Every row gives one point. Each table stands for the endless flat space through its points: a line for two points, a plane for three, and so on. The two share one point or none. Which?

First (2 x 3):
[[ 24 -16   1]
 [ 18 -10  -7]]
Second, 2 rows:
[[ 19 -23   5]
 [ 10  -5  -4]]
They share: no point

First (5 x 6):
[[ 23 -18 -18   4  10   5]
 [ 13 -16 -22  28  20   1]
 [-21   6  -6   0  14  -5]
 [ 30 -38 -21  41  39  16]
 [-18  -2  -1 -27  23   4]]
Second (2 x 6):
[[  2 -17 -26   7  18  22]
 [  7 -19 -19   8  22  16]]
They share: [ 12 -21 -12   9  26  10]

First (3 x 9):
[[-38 -20  37 -23 -14  28 -13 -24 -19]
 [-34 -12  40 -30 -18  26  -4 -27 -23]
 [-34 -20  23  -9 -14  24 -29 -16  -9]]
Second, 4 rows:
[[-23  35   1 -24 -16  29  18 -44 -47]
 [-53  19  13 -14 -26  43   2 -66 -37]
 [-11 -29  43 -20 -41   1 -46  12  20]
 [ 17  22   9 -34 -16  -1   6   8 -26]]
They share: [-20   4  25 -23 -26  16 -10 -21 -16]

First:
[[ -5 -18  35  30  23 -11 -40   7   8  -6 -13]
 [-37  -6   3  22  27  13 -20  -1   0 -26  11]]
Second, 4 rows:
[[-18 -16 -13  17  62   4 -38  24  10 -33  39]
 [-31 -17  -6  14  70   8 -42   4 -11 -49  36]
 [-21  -1  19  32  -4   3 -13   7  20   3 -13]
 [-38 -36   7  21   8  24 -18  14   0  -9   1]]
They share: [-29  -9  11  24  26   7 -25   1   2 -21   5]

First:
[[ -8  21  33  28 -19   9  29  15 -23  35   8  -5 -27 -16]
 [-34   0   4   5 -40  38  21  51 -41  15 -14  21 -11 -24]
 [ -7  17  32  31 -28  20  32  14 -30  20  -5  -1 -23 -28]]
Second (3 x 14):
[[-19  28  50  31 -52  15   9  23 -28  28  -4   8   8  -8]
 [ -9   1  13  25 -15  28  47  26 -17  26  -9   6 -46 -33]
 [ -5  15  15  21 -25  34  43  36 -15  30 -15  18 -34 -31]]
They share: no point

First:
[[ -2 -10 -14 -44  29   5  25  15  28  -9  14  18 -18  50 -25  20 -11  22
   35 -23]
 [-12   1 -18 -31  22  -7  12  27  33 -12  27  -1   2  23 -25  21  -3  28
   20 -11]
 [  9  10  19 -15  36   6  38   8  33 -10 -18  29  -7  44  -4   9 -14  22
   30 -14]
 [-23  -1  -7 -10   1 -36  -3  38  22 -25  41 -18  27 -13 -34   2  -4  40
    3  16]]
Second (2 x 20):
[[ -7  -2   2 -13  18 -12  31  20  21 -15   9  22   7  32 -17   6 -15  35
   29  -7]
 [-17  -4 -10  -1  10 -18  45  26  13 -13  17  36  21  38 -13   8 -19  49
   39 -11]]
They share: [ -2  -1   8 -19  22  -9  24  17  25 -16   5  15   0  29 -19   5 -13  28
  24  -5]

First (2 x 24):
[[  5  -7 -27  -2   1  13  -1   9  20  31 -12  17   3 -13  22  18  -3   9
    1   8 -22   3 -29   6]
 [-13   8 -15 -17 -17   7   8  30  17  22   6  35   3  -1  25  12   9  15
    4  23   2  15 -11 -12]]
Second, 4 rows:
[[ -5   2 -25 -23 -44  38  32  -7  10  17  30   9  40  26   6  10   2  16
  -32  56  34 -33   3 -22]
 [-11   4 -13  -5   9  -8 -12  42  25  30 -20  42 -22 -26  37  18   9  12
   27  -5 -31  39 -32   3]
 [-31  -2  -7 -15 -31  36  19   8  26  22   6  23   5  -2  27  24  19  18
    3  44  16  -8 -29 -18]
 [-41 -24 -13  -5 -10  32  10  17  18  29  -6  33 -18 -16  30  26  16   6
   22  28   2  11 -45   2]]
They share: [ -7   3 -19 -12 -11   9   5  23  18  25   0  29   3  -5  24  14   5  13
   3  18  -6  11 -17  -6]

First (6 x 24):
[[-56 -28  27   3 -20   4 -28  -1  33  -6  42  13 -46 -12  15  47  -7  27
  -11  13   6 -28 -24   6]
 [-10  24  19  -4 -30  -5 -54  49  16  -3   9   9  25  27 -19  25 -17  12
  -27   8 -14  14 -66 -26]
 [-26   8  23 -19 -24   1 -40  12  23   6  35  18  -4 -13  19  40   3  12
  -10  21 -20   1 -29 -22]
 [-21  11  39 -46  -7 -22 -38  11  30  16  -2  17  -5 -41  -1  31  24 -37
   30  26 -32   7 -37 -46]
 [-23  14 -29 -16 -38   1 -12  29 -26  15  86 -16   0  33  62   9 -46  41
  -50  14 -17 -26  14   1]
 [-20  14   2 -37 -21 -11 -22  21   2  15  47   0   2  -4  37  19  -9   3
  -10  18 -29 -11  -8 -22]]
Second, 6 rows:
[[ -2  12  28  40 -30  28 -26  -7 -74   2  -8 -27 -34  31 -37   2  33  33
   11  43  20 -15 -38 -65]
 [-17   3  12 -36 -40 -38  -6  26   3  22  19   0 -27   9  15  15 -57 -27
   -1  13 -32  -7  -4 -17]
 [-58  60 -21 -45 -38 -45 -27  30  16  30  52  33 -38  25  59   2 -63 -23
  -18  23 -14 -30   5  -4]
 [-18  -5  21  -8 -35 -13  -9  26 -21   9   8  -7 -31  11  -4  25 -30 -10
   13  16 -15  -3 -23 -41]
 [-38   9   3 -24 -65 -15   5  32   1   7  24  21 -41  23  30  11 -52 -16
   17   6 -17 -27 -17 -37]
 [  7  14   7  -4 -34  -4 -38  -6 -31  35   2 -41   5   9 -23 -45   8   0
  -25  46   1 -28 -22 -26]]
They share: [-25  11   7 -17 -25 -21 -28  27 -11  23  17 -11 -16   4   3   7 -28 -16
  -6  25 -10  -9 -21 -28]

First, 5 rows:
[[  7  30   2 -28   2  14   5  33  -3 -20  25 -32 -15  -8 -36 -16 -34  17
    9   1  24  16 -18  23]
 [-26  24  23 -10 -20   1  19  17 -11 -46  23 -27  31 -23   1 -22  -4 -26
    3   6   4   8 -22  11]
 [ 23  10  27 -54 -28  12  -1  46   4  -1  44 -22 -29  32 -44   6 -33  24
   37  -6   5  24 -10  18]
 [-18  23  25 -23 -21   2  18  24 -11 -40  32 -29  16 -12  -5 -14  -8 -13
    8   0   3   7 -16  10]
 [-29  25  34 -23 -31   1  26  20 -15 -50  32 -32  26 -15   6 -12   2 -22
    8  -3  -9   1 -10   6]]
Second (6 x 24):
[[-35  18   6   3 -44   4  28  23  13 -37  53 -35   8  21 -22 -30 -21  17
   22  36 -14  39  -2  29]
 [ -7  15  24 -29 -12  25   3  25   4 -43  25  -9 -16 -24 -16 -28   9  45
   56  14   2  38 -31  19]
 [-11   6  13 -15 -35   2  -3  36   4 -32  28 -31  18   6 -32 -16 -36 -20
    5  20  18   9 -20  28]
 [ -9   4  18 -19 -34   4   2  21   1 -17  15 -27  26  33 -32 -18 -57 -15
   -6  36   6   3 -12   7]
 [  7   7  35 -37  -9  26 -16  31  -2 -30   6  -1  -6 -27 -19 -21   4  23
   50   5  19  20 -44  12]
 [ 30  11  57 -52   2  25 -16  18 -17   6 -21  13  11 -12 -12  -7  -6  -7
   36 -13  15   5 -48 -19]]
They share: [ -4  16  23 -22 -24   7   7  27  -1 -24  25 -21  11  -1 -21 -14 -18 -10
  19   6   6  20 -22  17]

First, 2 rows:
[[ -5  31   9 -15 -19  26  23  46   3  47 -13 -27  -5   1 -26 -22  -3 -46
  -18  -4  13  -9  12  34]
 [-23  13 -15  15 -19 -10  -1  -2 -33  -1  29 -21   1  19 -20   2  21 -10
    0 -40 -11 -21  30   4]]
Second:
[[-38  61  48   0 -40  -7  41  19 -36  65  -7 -54  40  -5  -2 -10  27 -79
  -15  20  25  27  39  31]
 [-21  10   2 -28  -5 -28  -2  14 -35  31   1 -50  19   5 -31 -24 -10 -34
  -22  -7   0 -14   8  -6]
 [ -4  24  15 -26 -32  19  32  46 -18  78   3 -64  30 -26 -15 -24  31 -66
    9 -15  46  -2  48  33]
 [  5  -2 -28   4 -12  29 -21  42  26   6  16  -6 -27  13 -23   8  12   2
   10 -72 -11 -53  33  12]
 [ 11 -36 -48  17 -19 -20 -27  30  -4  -7   6  -7 -16  -5 -83 -15 -37  28
  -26 -39   7 -40  41  29]
 [ -6  15 -13   9 -24  15  13  26 -11  19  10 -16  -9   6 -33 -11   7 -19
   -8 -26   7 -17  28  31]]
They share: [-14  22  -3   0 -19   8  11  22 -15  23   8 -24  -2  10 -23 -10   9 -28
  -9 -22   1 -15  21  19]

First, 7 rows:
[[ 39 -17  18  -5 -57   8  38  20   6 -56  -2  50  -7  42 -22 -37 -45   4
    4 -20  32  29 -43 -48]
 [ 28   1 -24  17 -11  32  57  -8  36 -18  15  26  29 -29  15 -10 -13  12
   28   1  27 -10  22 -18]
 [ -4 -13 -14 -37  11 -25   8 -11  21 -57  -4  34  57  58  22 -25  51   6
   74 -28 -33 -35 -32   1]
 [ 19 -26 -36  -6 -21   7   1   2  18 -30  22  24  37  -2  36 -26   2 -16
   39 -20 -13 -39 -24   5]
 [ -2 -36 -19   7 -17  39 -17  30 -45 -27  31 -10  15  24  -1 -18  -6   2
    9 -26  20 -18  15 -40]
 [ 10 -24 -16 -24   0 -13   5 -11  -1 -50   3  37  62  50  24 -42  36   9
   42 -31 -17 -36 -37 -17]
 [ 34 -31 -32 -13 -30  -6 -12  -9  17 -32  25  37  48   4  50 -47   1 -25
   29 -31 -18 -50 -56   6]]
Second (2 x 24):
[[ 26 -17  -3   6 -25  23   9   0  14 -27  18  16  25   8  15 -25 -11  -5
   24 -24  13 -14  -3 -26]
 [ 10  11 -19 -22  -1   7  29   4  -6 -31  34  24   9  12   3 -13  -3   7
   24 -12  37 -18 -15 -18]]
They share: [ 22 -10  -7  -1 -19  19  14   1   9 -28  22  18  21   9  12 -22  -9  -2
  24 -21  19 -15  -6 -24]

First (6 x 24):
[[ 25  -3  33  11  20 -35  29  27  13  14  42 -29  49  -1 -40 -13  21   2
  -25  50  21   4 -23  27]
 [ 34 -43  46 -44 -10 -36   6   3  15   6  37  11  -1 -29 -45 -24   5   3
   18  -1 -15  32  61  29]
 [ -2 -12   5 -28  16 -26  10  -1  20  18 -10 -17 -37 -21 -27 -10 -13 -45
  -35   6  -2  63  11  23]
 [ 21  -4  13 -13  60   8   6  14  47  34   9 -45  12 -17  -4 -43 -10 -20
  -41  16  56 -13 -64 -15]
 [ 33 -33  40 -37  12 -14   8   2  18   8  36   5  22 -29 -22 -33  -8  -8
   22  -1   7   6  20  17]
 [-18  -9  -6 -16   8 -22  18 -11  -7  -4  -3   5  -5  -9 -13   4 -25 -73
  -18   3 -19  66   9  35]]
Second:
[[ 42 -29  14 -13 -17  -4  25  11  53  15  20 -10  31 -26 -26 -23   9 -36
  -33  -2  30   5 -23  12]
 [ -8 -12  26 -41  31 -31   4  13  -4   5  28  -9   0 -14 -18   0 -26   9
    8  10  15  31  -6   4]
 [ 37  -9  44 -13  13  -9   5  46  18  30 -15  20  21 -31 -31  12   4  -1
    2   3  15  -5  12 -18]
 [ 45 -19  27 -14   7  -2  27  -3  45  27  21 -32  34 -39 -27 -49   1 -60
  -28  24   8   7 -31  38]]
They share: no point

First (7 x 24):
[[-22  37 -29 -17 -23  31 -26 -22 -31 -48   0   0  -1  -3  40  31  13 -25
   20 -35  -8 -11  -5 -43]
 [ -7 -29 -10 -58  53  -2  53   4   4  31 -24  42 -54  -5  18  -5   7  21
   20  16 -12  20  54  -5]
 [ -6   0   5 -12  52  55   0  57  27 -53  10   6 -72  41   8  59   9  32
   15  66 -20  -5   2 -24]
 [-38 -50 -24 -23  32  13  -1  41  17 -44 -66  40 -39  -6  35  40  29   5
  -33   6 -94 -86  22 -44]
 [-29 -37 -62  -3  45  12  36   6  34 -34 -45  64 -26 -58  29  23  49  20
  -18  29 -44  18  -7 -29]
 [-42 -48 -43 -53  44  -5  35  18   7   0 -52  46 -45 -24  30  14  10   5
  -23   7 -53 -34  33 -13]
 [-18  30 -24 -25  19  26   0  11  -1 -36  -3  16 -47   5  41  34   3  -4
   20  24 -15   7   6 -38]]
Second (5 x 24):
[[-47 -63 -41 -26   0  11  -9  20  35  -4 -19  12 -16 -19   2   3  39   3
    4  23  -9  32  -5 -26]
 [-22 -26 -74 -16  34  45 -17  39  27  -9  18  16  -1  10  -3  27  35   7
   44  35  -9 -10  28  38]
 [-42 -28  -5 -32  33  35  28 -15 -11 -35 -39  28 -31 -15  20  18  41  -6
  -37 -24 -45  13  -7 -32]
 [-42  -7  12 -33  53  51  46 -33 -36 -51 -48  36 -36  -9  28  25  46 -13
  -58 -50 -66   3  -5 -31]
 [-29 -15  14 -34  31  17  48 -24 -27 -40 -42  28 -48 -18  23  26  13  14
  -45 -32 -29   3  -6 -52]]
They share: [-23 -24 -29 -27  29  27  16   8   2 -24 -13  22 -27  -8  11  27  20  13
   0   4 -16  -3   8 -11]

First (5 x 24):
[[ -4 -45 -20  24  -6   7   6  15 -30  23  28 -13  -4 -14  42  27 -30  -9
   26  -5  40  -2  20  16]
 [ -1  -1 -32  -8  -5 -29  13 -31 -27  21  -3   5   2  -8   6  29 -27 -43
    3  -1   9  -8 -10 -16]
 [-13 -18 -30  -2  -9 -38  45 -36 -31  13 -14  29  43 -42 -14  -3 -26 -51
   46   0 -11  -6 -23  13]
 [-11 -28 -21  18   1   2  14   1 -14  26  10 -10   0 -13  43  21 -39  -3
   26   8  39  10  20  14]
 [-23   4 -24   0   7 -36  49 -48  -5  23 -34  21  37 -36   4  -5 -40 -29
   42  22  -1  16 -13  15]]
Second, 4 rows:
[[  6 -43   3  32  -1  -9   3 -65   6  48 -15  22  -1 -50  23 -13  -4 -41
   13  10  34  10 -16  25]
 [-54 -25  13  28  33 -69  19 -54 -22   2  17 -28 -22 -18  49  -2 -60 -79
   27  14 -12   7  13 -33]
 [ 10 -11 -29  12  -3  -1   9 -10 -26  22 -27   4  26 -34   9  42  -6  -3
   31   6  22 -13 -19  49]
 [ 12 -45   1  19   6   5 -19 -57  20  29 -33   9  19 -49  23  -5   0 -23
   10  12  43  12 -42  39]]
They share: no point
